Each row is a point. The points of each table are mixes of a few directions, plus a little noise. How many directions does each table use, and how many do they share? Where both have some left over, give the other angles between the two spaces (their principal angles), to ten degrees, smallest first.
In the rows, 128 means zero.

First:
[[146 119]
 [ 93 146]
 [216  83]
 [103 141]
 [130 127]
 [ 81 152]]
Second, 4 rows:
[[170  63]
 [113 151]
 [ 96 178]
 [133 120]]
Directions: first 1, second 1, shared 0; angles 30

First (6 x 6):
[[100  71 138 147  97 185]
 [184 190 124  95 171  83]
 [ 63 124 121 146 131  96]
 [134  79 136 143  87 192]
 [166 167 102 137  93  88]
 [120 138 146 101 189 123]]
Second:
[[154 151 165  94 175  75]
 [157 140 133 137  85  80]
 [124 101 124 131 126 190]
 [124 124  96 134 128 191]
 [ 73  73 150 151 102 139]
 [104 138 163 123 141  36]
 [107 108 151 104 191 169]
 [100 126  77 156 100 172]
 [209 189  94 122 103 100]]
Directions: first 3, second 4, shared 3

First:
[[118 128 123 148 152 100 156 124 110]
 [157 211 179  98 120 196 132 160 128]
 [125  98 126 136 143 149 101 110 135]
 [132 157 153  88   7 105 157 154 150]
 [144  74  92 174 107 100 100 130 137]
 [ 81 108 134 137 197 112 164  83 105]
 [136 120  88 115 171 132  85 135 130]]
Second:
[[180  88 143 190  92 114 126 143 148]
 [ 92 170 134  83 122 143 142 122 116]
 [ 93 171 136  74 156 135 150 121 113]
 [134 106 117 128 172 126 112 121 131]
 [ 88 127 163 185 103 147 170  91 102]
 [145 168 129  74 177  91 158 158 127]
 [151 107  88 172  95  95 112 151 129]
 [193  52 124 156  77 165  41 135 184]
 [ 75 162 118  91 159 137 142 110 103]]
Directions: first 5, second 5, shared 4; angles 70

First, 11 rows:
[[218  42  90 115  72  79  87 128  92 249 112  46]
 [145 156 132  95 123 126 106 126 132  73 159 175]
 [139 147 138 119 130 134 119 130 118 129 117 134]
 [ 65 175 161 161 172 168 167 131 135 112  91 138]
 [ 59 153 141 158 162 154 169 127 155  85 128 149]
 [ 70 138 130 151 150 142 162 126 160  78 149 152]
 [157 162 147 106 129 137 105 132 104 132 107 139]
 [ 57 141 134 160 158 148 171 125 163  79 141 149]
 [154 110 114 111 110 111 112 127 128 125 149 131]
 [155  57 102 149 102 102 128 129 111 227 102  52]
 [191 128 119  83  98 106  82 128 113 119 153 145]]
Second, 11 rows:
[[ 96 154 164  96 170 166 164 119 155  79 119 157]
 [105 148 154 104 159 156 155 121 148  92 121 150]
 [ 74 174 188  73 200 193 190 112 175  45 113 177]
 [130 127 126 130 125 126 126 128 126 131 129 127]
 [189  75  59 190  47  53  58 146  76 223 146  72]
 [166  96  86 167  78  82  85 139  96 187 140  93]
 [139 118 115 140 112 114 116 132 118 146 131 118]
 [112 141 146 111 149 147 146 123 142 104 123 143]
 [166  95  85 168  77  81  84 140  95 188 139  93]
 [107 145 152 107 156 153 151 121 146  96 122 147]
 [123 132 133 123 134 134 133 126 133 120 127 133]]
Directions: first 3, second 1, shared 0; angles 30

First (10 x 18):
[[121 119 109 136  77 135 141 136 123 126 127 138 103 141 136  97 120 183]
 [123 134 116 131 171 132 127 117 115 116 152 134 160 102 113 146 119  91]
 [137 126 149 123 102 121 124 136 146 143 105 113 101 154 143 125 146 148]
 [139 119 143 116  87 121 119 130 140 129 108 147 104 151 154  95 119 156]
 [112 130  99 141 149 140 141 128 106 117 150 133 152  98 101 135 114 117]
 [140 131 150 125 111 119 122 130 151 146 114 100 100 162 149 138 161 146]
 [126 137 127 133 163 128 129 123 127 131 142 107 143 120 117 159 144 102]
 [112 125 113 149  83 138 155 156 128 151 110  89  93 143 110 131 155 182]
 [136 124 109 119 131 127 114  95 115  92 169 183 146 124 159  94  90 130]
 [134 135 165 106 206 119 107 131 130 130 104 134 178  85  97 160 112  25]]
Second (8 x 18):
[[ 11   7 146  90 106 188  82  69 173 157 112 141 133 194 127 190 119  88]
 [155 155 124 137 133 115 138 142 118 121 131 125 127 113 128 114 130 137]
 [118 118 129 125 126 133 124 123 132 130 127 129 129 134 128 133 127 125]
 [178 179 121 144 138 103 147 153 109 116 135 123 126 100 128 102 132 145]
 [114 113 130 123 125 135 123 121 134 131 126 130 129 136 128 136 127 123]
 [161 163 124 139 134 111 141 146 115 120 133 124 126 109 128 110 131 139]
 [123 123 129 127 127 131 126 126 130 130 127 128 128 131 128 130 128 126]
 [165 166 122 140 135 109 142 147 114 120 133 124 127 108 127 109 131 141]]
Directions: first 4, second 1, shared 0; angles 80
